Every row gives one point. Each copy is the shape, with its points in the same order, stretched, turned, moved and blurred by noise. Is it also mirrored, or only turned?

Shape (9 x 3):
0: -0.020 -0.034  0.043
1: -0.030  0.026 -0.013
2: -0.044 -0.003  0.003
3: -0.039 -0.035  0.022
4:  0.033  0.023  0.031
5:  0.023  0.009 -0.035
6: -0.001 -0.045 -0.029
7:  0.014 -0.025  0.013
8: -0.016  0.018  0.013
Copy 1 (9 x 3):
0:  0.005 -0.037  0.007
1:  0.023  0.042 -0.010
2:  0.036  0.009 -0.009
3:  0.038 -0.039 -0.005
4: -0.042  0.011  0.030
5: -0.024  0.030 -0.031
6:  0.003 -0.019 -0.056
7: -0.018 -0.021 -0.005
8:  0.004  0.020  0.009
Copy 1 is: mirrored
Copy 2 (9 x 3):
0: -0.064  0.013  0.028
1: -0.015  0.024 -0.028
2: -0.045  0.018 -0.019
3: -0.057  0.002  0.007
4:  0.015  0.034  0.042
5:  0.016 -0.006 -0.012
6: -0.024 -0.038 -0.009
7: -0.018 -0.010  0.025
8: -0.018  0.026 -0.005
Copy 2 is: only turned
Copy 3 (9 x 3):
0:  0.032  0.010  0.043
1: -0.039  0.033 -0.002
2: -0.011  0.044  0.022
3:  0.027  0.039  0.036
4: -0.013 -0.045  0.002
5: -0.005  0.005 -0.048
6:  0.047  0.037 -0.028
7:  0.031 -0.003  0.000
8: -0.024  0.008  0.015
Copy 3 is: mirrored
Copy 4 (9 x 3):
0:  0.016 -0.001  0.058
1: -0.024  0.020 -0.005
2: -0.030  0.004  0.034
3: -0.002 -0.012  0.058
4:  0.043  0.037 -0.002
5:  0.012  0.005 -0.032
6: -0.001 -0.045 -0.008
7:  0.029 -0.002  0.018
8: -0.007  0.026  0.017
Copy 4 is: only turned

Shape (8 x 4):
0:  0.037  0.025  0.027 -0.031
1: -0.008  0.012 -0.022  0.074
2: -0.005 -0.002 -0.024  0.024
3: -0.005 -0.015  0.026  0.021
4: -0.009  0.008 -0.010 -0.023
5:  0.024 -0.003 -0.013 -0.004
6:  0.006 -0.003  0.025  0.004
7:  0.056  0.009  0.015 -0.017
Copy 1 (8 x 4):
0:  0.020  0.048 -0.027 -0.041
1:  0.019 -0.001  0.023  0.078
2:  0.008 -0.007  0.022  0.030
3: -0.001 -0.009 -0.027  0.032
4: -0.013  0.013  0.014 -0.015
5:  0.024  0.007  0.005 -0.011
6:  0.002  0.007 -0.026  0.007
7:  0.043  0.033 -0.025 -0.038
Copy 1 is: mirrored
Copy 2 (8 x 4):
0:  0.025 -0.019  0.003 -0.056
1:  0.040  0.044 -0.019  0.045
2:  0.010  0.019 -0.032  0.008
3:  0.018 -0.009  0.010  0.012
4: -0.015  0.011 -0.016 -0.028
5:  0.021 -0.007 -0.036 -0.022
6:  0.014 -0.011  0.006 -0.006
7:  0.042 -0.029 -0.020 -0.048
Copy 2 is: only turned
Copy 3 (8 x 4):
0: -0.048  0.016 -0.041  0.026
1:  0.037  0.026  0.083  0.037
2:  0.016 -0.008  0.044  0.008
3: -0.039  0.013  0.051 -0.004
4:  0.000 -0.009 -0.010 -0.019
5: -0.010 -0.025  0.004  0.023
6: -0.041  0.012  0.019  0.006
7: -0.052 -0.007 -0.025  0.048
Copy 3 is: mirrored
